Each row of a before or after table is a point. One or more steps were done to the points. Then noise was added and the rows were shuffled. The steps act on how far a point lies along the listed directions, d1 being the first. Name the steps. A step turns or swaps two directions, mirrors them in a line or flattens them onto one, adds a multiple of one to another, or multiplies one. Angles are multiples of 10 degrees, from the lower direction toward the higher: turns from -170 to 170, lines from 10 to 170 but not 90. Use the fewest steps. Two steps may share a direction if one is a turn and the other turns, adds or multiplies; they go together, in the order done. Otherwise the lowest direction goes first.
(in the rows, 128 means zero)

Directions:
(1): [ 86 165  84]
(2): [119 178 178]
(3): [ 71  93 153]
Before:
[[180 170  58]
 [169 119  90]
 [136 151 107]
 [ 55 174 121]
 [119 155  46]
 [114 156 122]
 [125  74 144]
 [115 186 115]
 [ 79 166 142]
 [103 103 141]
 [199 148  39]
 [222 170 143]
 [ 91 179 175]
 [141 194 169]]
After:
[[ 99 192 167]
 [130 185 172]
 [104 180 117]
 [180 141 160]
 [147 102  99]
 [ 99 147  51]
 [ 72 183 116]
 [126 147 111]
 [ 94 168 141]
 [118 114 137]
 [137 142  71]
 [141  84 136]
 [151 118  60]
 [111 153 125]]
Steps: multiply d3 by 0.4

Directions:
(1): [120 102 151  77  49 129]
(2): [119 194 179 116 130 182]
(3): [179  85 167  86 176 141]
(4): [197 137  84 141  97 176]
Before:
[[ 97  94 176  63  35 152]
 [195 123 151 101 162 168]
 [155  97 117 112 173 123]
 [167 134 148 120 162 114]
 [149 169 100 166 115 119]
 [102 145 142 119 105 126]
 [148 125  94 138 139 132]
 [172  47   7 189  94  55]]
After, 8 rows:
[[112 136 154 106 117 128]
 [190  30  25 171 113  59]
 [150 128  95 136 141 131]
 [169 149 117 146 137 123]
 [ 94  95 174  66  33 154]
 [126 118  96 132 152 117]
 [155 157 124 131 125 155]
 [146 152 131 138 138 107]]
Steps: multiply d3 by 0

Directions:
(1): [148 118 142  52 145 100 106  87 202]
(2): [152 149 200 171 198 108 116 165 148]
(3): [182  51 111 185 136 132 104  81 131]
(4): [141 102 166 147  70 118 210 144 175]
Before (10 x 9):
[[175  71 126 203  70 148 144 117 127]
 [106 144 135 106 157 115 104 138 107]
 [138 113 117 202  62 134 174 145  65]
 [163  62 108 205 131 190 116 105  91]
 [ 98 190 155 117 178 150  97 166 108]
 [135 112 124  46 156 105  54  91 168]
 [155  95 158 135  90 113 175 111 154]
 [107 177 101 105 124 176 109 155  86]
 [105 197 138  10 152  81  80 128 149]
 [206 101 161  74 175  92  84  74 214]]
After (10 x 9):
[[196 118 137  79 204 101  41  72 171]
 [108 173 115 127 120 177 127 169  83]
 [ 99 212 131  38 182  95  58 146 106]
 [180  65 123 178  53 143 148 101 152]
 [145  96 126 181  37 124 200 137 107]
 [124 130 113  74 178 116  29 104 128]
 [104 150 141 125 161 117 111 150  97]
 [165  56 120 204 117 187 144 111 105]
 [155  88 145 102  91 111 153  86 164]
 [101 193 168 142 175 150 109 185 100]]
Steps: add -0.3 times d4 to d2; turn d1 and d4 by -30 degrees

Directions:
(1): [128 163 158  84  95  78 185 132 182 200 142 162]
(2): [113 132 129 206 154 171 104 135 211 183 141  99]
(3): [190 146 112 180  74  66  67  91 113 144 153 134]
(4): [111  87  54 109 112 118 152 107 171  91 216 117]
Before, 14 rows:
[[164 122  97 121 100  85 135 107  89 127 159 162]
 [153 135 166 201 130 149 105 151  83 115  73 125]
 [145 185 177 133 154 175  75 149  73 136  63 112]
 [151 146 128 214  77 137  68  81 124 154 143 106]
 [114  89 146  68 176 142 172 141  44  84  83 130]
 [182 105  71 100  64  38 144  80  46  79 197 168]
 [135 153 123 100 146 128  98 129 118 125 117 134]
 [ 60 113 123  76 179 211 160 152 151 105 113 116]
 [134 102  82 179 159 150 124  98 172 104 204 123]
 [209 163 132 101  52  49 104  96  29 123  87 128]
 [ 44 114  83 177 190 209 114 158 188 138 167  76]
 [183 213 171 153  64  49 127 128 160 218 117 169]
 [184 170 139  95  90  37 150  92 153 163 134 187]
 [130 133 173 117 166 181 102 148  31  80  29 140]]
After, 14 rows:
[[ 50 122  98 189 192 217 101 158 174 140 147  73]
 [183 208 163 144  63  43 136 127 171 215 130 168]
 [188 175 154 101  91  46 141  98 134 162 115 190]
 [117 107 118  88 141 153 147 128  90  70 118 139]
 [169 132 112 128 106  94 125 115  76 128 138 163]
 [206 149 111  86  45  36 121  89  51 117 118 127]
 [141 115 126 175 111 131 137 138 128 106 138 125]
 [109  78 127  56 167 137 182 136  61  81 105 135]
 [ 65 114 127  77 182 212 157 151 150 101 107 116]
 [146 114 114 197 173 162 101 106 144 112 160 119]
 [134 162 127 104 129 152 110 133 124 127 140 113]
 [147 140 118 210  73 128  72  80 136 154 159 104]
 [191 124 101 120  80  56 118  88  10  85 150 170]
 [126 149 117  99 141 124 102 125 124 121 130 134]]
Steps: flatten d1 and d4 onto the line at 160 degrees

Directions:
(1): [143  79 203  73 121 114 177 133 208 105 170 127 156  94 167 122 145  64]
(2): [104 193 122 153  76  95 226 113 143  79 159  95 140 173  68 102 114 133]
(3): [174 123  94 103  99  71 116  48 141 105 157 128 133  78 176 119  80 213]
(4): [110 139 145  74 223  82 156 142 110  67  67  74 122 125 128 182 127 159]
Before, 11 rows:
[[125 224  74 184  62  87 208  85 114  80 152  95 120 179  82 104  85 189]
 [119 124 164  78 141  91 202 144 186  83 159 108 135 101 136 128 129  89]
 [143 121 127 110 108  93 128  96 147 130 153 137 125 111 132 107 124 141]
 [123 148 200  82  97 102 231 160 185  67 166 111 170 135 119 116 143  92]
 [110  94 187 106 143 132 148 180 172 124 124 139 153 143 151 148 169  70]
 [108 144 145 154 115 132 157 145 149 109 128 128 132 145 124 126 136 107]
 [128 147 155  99 116  88 176 102 156  85 161 106 130 101 136 117 104 149]
 [162  90 143 111 115 101 107  98 183 118 162 135 138  91 179 120 110 131]
 [136 137 103 113 128  89 158  93 144  86 149 112 133 123 150 119 111 166]
 [127 172 107 155  67  97 179  82 125  95 169 108 131 137  99 102  99 182]
 [137 127 137 144  92 132 163 113 162 123 166 141 142 131 114 112 123 106]]
After (11 x 18):
[[ 99 124 139 129 169 151 145 172 131 120 115 119 127 159 120 133 160  84]
 [100 164 188 147  96 139 249 176 180  90 158 101 141 186  86 113 155  35]
 [120 157  69 159 126 105  91 117  85 129  97 136 122 155 128 146 113 207]
 [ 92 138 179 149 106 158 188 171 145 120 150 116 137 163  82 115 161  64]
 [121 146 112 174 107 157 134 132 120 145 137 143 127 155  88 119 129 114]
 [113 160 117 166 108 122 144 126 130 109 123 127 125 145 120 125 120 144]
 [120 110 124 163 156 168  59 166 116 165 102 144 112 144 128 138 143 101]
 [ 86 179  79 154 170 135 126 169  75 129  89 114  94 156  79 144 127 142]
 [114 121 138 131 138 138 109 149 123 157 121 143 115 142 105 118 154  94]
 [ 90 215  95 170 125 146 144 178  55 116  88 118 124 194  54 134 134 165]
 [ 84 158 151 142 160 158 136 177 100 131 105 116 108 151  88 136 144 102]]
Steps: turn d1 and d3 by -160 degrees; turn d2 and d3 by -30 degrees

Directions:
(1): [104 147  70  89 166 195 160 158  93 100 107 130  89 125 111 140 211 189
  55 154  68 158 142  97]
(2): [121 161 189 112  57 215 151 103 151 132 144 111  84  78 139 103 150 144
 214  66  82 162 114 115]
(3): [135 121 163 118 124 118 153 168  64 110 152 135 245 103 232 120 141 107
 103  93  87 169 157 130]
(4): [163 203 133  41 131 116 118 174 122  91 136  88 126 124  82  61 119  81
 135 137 200 179 188 108]
(5): [162 141 115  87  92 178 165  89  63  92  87 177  92 227 182 127  93  89
 120 105 156  81 106 111]
(6): [ 95 124 167 137 171  99 126  96 106 150 100   9  93 161 125 153 139  43
 101  85  76 123 135  78]
Before, 10 rows:
[[135 146 143 125 122 146 138 128 127 118  91 117  77 134 107 121 126 132
  124 140 111 145 132 125]
 [140 123 109 112 132 106 142 142  92 107 132 146 157 151 159 126 135 120
  101 132 140 129 148 126]
 [135 154 124 117  85 150 158 142 101 123 137 171 162 109 184 113 123 133
  134 123 120 122 113 124]
 [139 127 143 108  87 174 153 131 119 117 126 139 134 119 140 115 120 120
  153 117  97 143 111 132]
 [156 145 170 133  94 121 116 177 107 123 173 138 197  89 158 101 119 122
  151 123 149 176 135 157]
 [ 78 120 130 119 185 156 154 105 114 122  94  30  50 135 106 174 212 114
   53 116  27 138 119  55]
 [ 73 100 111 165 172 148 129 110 125 156  88  87  70 118 110 178 197 173
   64 132  38 134 100  95]
 [115 109 154 137 113 117 148 103  95 137 118 101 139 129 168 135 139 105
  123  87 101 100 131 124]
 [131 137 142 126 113 143 127 144 135 125 132 103 144 129 133 133 135 119
  117 119 127 136 145 126]
 [152 155 144  93  96 157 138 159  81  92 155 158 203 117 182  84 139 135
  136  96 130 149 170 149]]
After:
[[124 124  65 121 139 155 126 179 131 113 124 204 140  85 112 129 178 241
   71 189 124 161 125 146]
 [134 122 133 126  77 150 149 114 119 126 135 166 138 105 154 114 132 161
  155 110 134 106 123 151]
 [129 181 142  94  89 154 153 133 105 124 129 111 121 116 155 100 124  95
  145 106 123 133 125  95]
 [128 148 204 145  98 137 117 130 123 148 152  58 122 100 129 119 129  86
  171  86 106 167 120 124]
 [112  81  65 146 138 180 160 146 128 103 135 224 141  97 151 172 198 248
   62 181  70 123  95 138]
 [135 115 133 145 140 119 143 142 104 115  94 140 132 142 145 139 125 136
   90 151 100 137 133 137]
 [142 125 143 101 106 151 153 144  97 113 124 125 160 127 151 116 121  97
  131 117 100 148 126 124]
 [126 135 128 116 104 150 142 102 133 123 123 117  72 143 116 125 141 128
  152 111 125 121 123 110]
 [120 162 182 108  95 182 137 103 105 122 132  71 108 129 145 101 151  99
  165  53  84 137 148 112]
 [124 124 143 141 109 149 128 131 141 132 130 114 138 128 137 146 138 131
  120 120 114 127 132 129]]
Steps: swap d2 and d3; turn d4 and d6 by 120 degrees
